Each row of a before or after table is a point. The points were changed in one or more steps. Then noise was added and the rows were shuffled. The steps act on columns, c1 being the first. Name the steps. A step turns or swaps two columns, mirrors them in a line or flattens them onto one, adds a multiple of one to another, or multiplies or shifts one. Angles are multiples of 10 degrees, from the lower column toward the higher: turns from -170 to 170, lines from 10 to 170 but not 90. Use the fewest steps. Two steps may share a column if one is a turn and the other turns, adds or multiplies; they go together, in the order done. Otherwise the lowest column goes first.

Before (10 x 2):
[[ 2.4  4.3]
 [-3.1 -5.8]
 [ 6.9  2.8]
 [ 0.0 -6.3]
 [-1.6  1.4]
 [ 5.7 -3.3]
 [-2.3 -6.2]
 [ 7.1  0.8]
 [-2.1 -5.8]
 [-3.4  1.5]]
After (10 x 2):
[[-6.1 -2.4]
 [ 1.7 -4.7]
 [ 3.3  1.4]
 [ 2.1  0.4]
 [-4.0 -6.0]
 [-3.0  5.4]
 [-2.4 -7.2]
 [-2.5  6.0]
 [-3.1  5.7]
 [-4.8  3.9]]
Steps: turn c1 and c2 by -130 degrees

Before (10 x 3):
[[ -3.3   4.2  -4.2]
 [  0.0  -2.3   0.5]
 [  3.6   0.9   2.6]
 [  9.1   0.8  -1.7]
 [ -1.8  -2.8   1.7]
 [ -2.6  -6.9   5.0]
 [  4.1 -12.2  -6.1]
 [ -6.5  -2.8  -2.1]
 [ -0.1  -5.4  -0.9]
 [  0.2   1.7   0.6]]
After (10 x 3):
[[ -2.6  -7.3   6.3]
 [ -3.0   4.1  -3.1]
 [ -1.7  -2.8   3.0]
 [  0.2   0.9   1.2]
 [  0.0  -2.6   1.5]
 [  3.8   0.8   4.2]
 [ -0.2  -5.5   0.4]
 [  9.1   1.0  -0.6]
 [ -6.2  -2.6  -1.3]
 [  4.1 -12.2  -5.1]]
Steps: shift c3 by 1.0

Before (13 x 4):
[[  0.7  -2.2   1.7  -3.0]
 [ -7.5  -5.4   3.5  -2.2]
 [ -0.4   1.2   7.0   2.5]
 [  2.4  -3.9   4.1   2.1]
 [ -5.0 -12.3   1.6   5.6]
 [ -8.4  -4.8   6.8  -7.9]
 [ -5.4  -8.7   7.5  -1.4]
 [ -8.6  -1.3   3.3   3.0]
 [ -3.8  -4.1  -4.3   4.9]
 [ -3.9  -7.7  -5.1   4.5]
 [  1.4   0.8  -0.4  -7.9]
 [ -9.4  -1.9  -0.2   0.3]
 [ -7.9  -1.8   6.9   2.2]]
After (13 x 4):
[[ -8.7   2.2   3.7  -1.6]
 [-12.7  -3.8   1.3   5.7]
 [ -7.9   5.9  -0.3   0.3]
 [  2.0  -0.5  -0.7  -7.6]
 [ -9.3   3.3   6.8  -7.9]
 [ -6.7   4.3   7.4   2.0]
 [-10.6  -1.6   7.9  -0.9]
 [ -1.5  -4.2   4.4   2.3]
 [ -8.9  -1.6  -5.4   3.8]
 [ -6.6   5.9   3.3   3.4]
 [ -1.3  -1.8   2.2  -3.4]
 [ -5.2  -0.1  -4.2   5.0]
 [  0.3   0.6   6.8   2.5]]
Steps: turn c1 and c2 by -50 degrees

Before (12 x 6):
[[  0.3  -1.3  -3.7   0.6   2.8   4.6]
 [  5.4   5.4  -1.1  -5.3   5.9  -0.8]
 [ -5.4   1.1  -6.0   2.7  -0.4  -2.1]
 [  5.1  -0.1   5.4   1.6 -10.3  -1.3]
 [ -1.5  -0.3   7.4   0.9   6.0   1.3]
 [ -2.5   1.0   3.4  -6.6   6.5  -1.6]
 [ -4.6   5.2   5.9  -2.2  -5.6   1.9]
 [ 10.5   1.4   8.0  -1.5   4.8  -0.5]
 [ -0.6  -0.1   2.1  -5.4   0.2   5.0]
 [  0.6  -1.1  -0.3  -3.3  -6.6  -2.7]
 [ -6.5   4.7   4.5   4.3  -5.5   2.4]
 [ -5.8   4.0  -0.2   1.2  -2.7   1.5]]
After (12 x 6):
[[ -0.9  -2.1  -0.5  -5.6   0.4   1.4]
 [ 10.6  -8.1  -1.1  -1.5   4.6   0.0]
 [ -0.2   3.5   0.0   0.0   2.9   1.7]
 [ -5.7   4.7   3.2   2.6  -0.3  -0.7]
 [ -2.3  -3.7  -0.1  -6.8   6.5  -1.2]
 [ -6.8  -5.6   2.6   4.0  -5.8   0.8]
 [  5.4  -0.2   5.5  -5.4   6.2  -0.2]
 [ -4.7  -7.0   2.7  -2.3  -5.6   1.0]
 [  0.6  -0.2  -1.4  -3.0  -6.6  -1.5]
 [ -1.7  -6.9  -2.6   1.0   6.2   1.3]
 [ -5.6  -1.3   3.8   1.7  -3.2   0.7]
 [  5.1  -4.5  -1.7   1.3 -10.4   0.0]]
Steps: turn c2 and c3 by 110 degrees; multiply c6 by 0.4
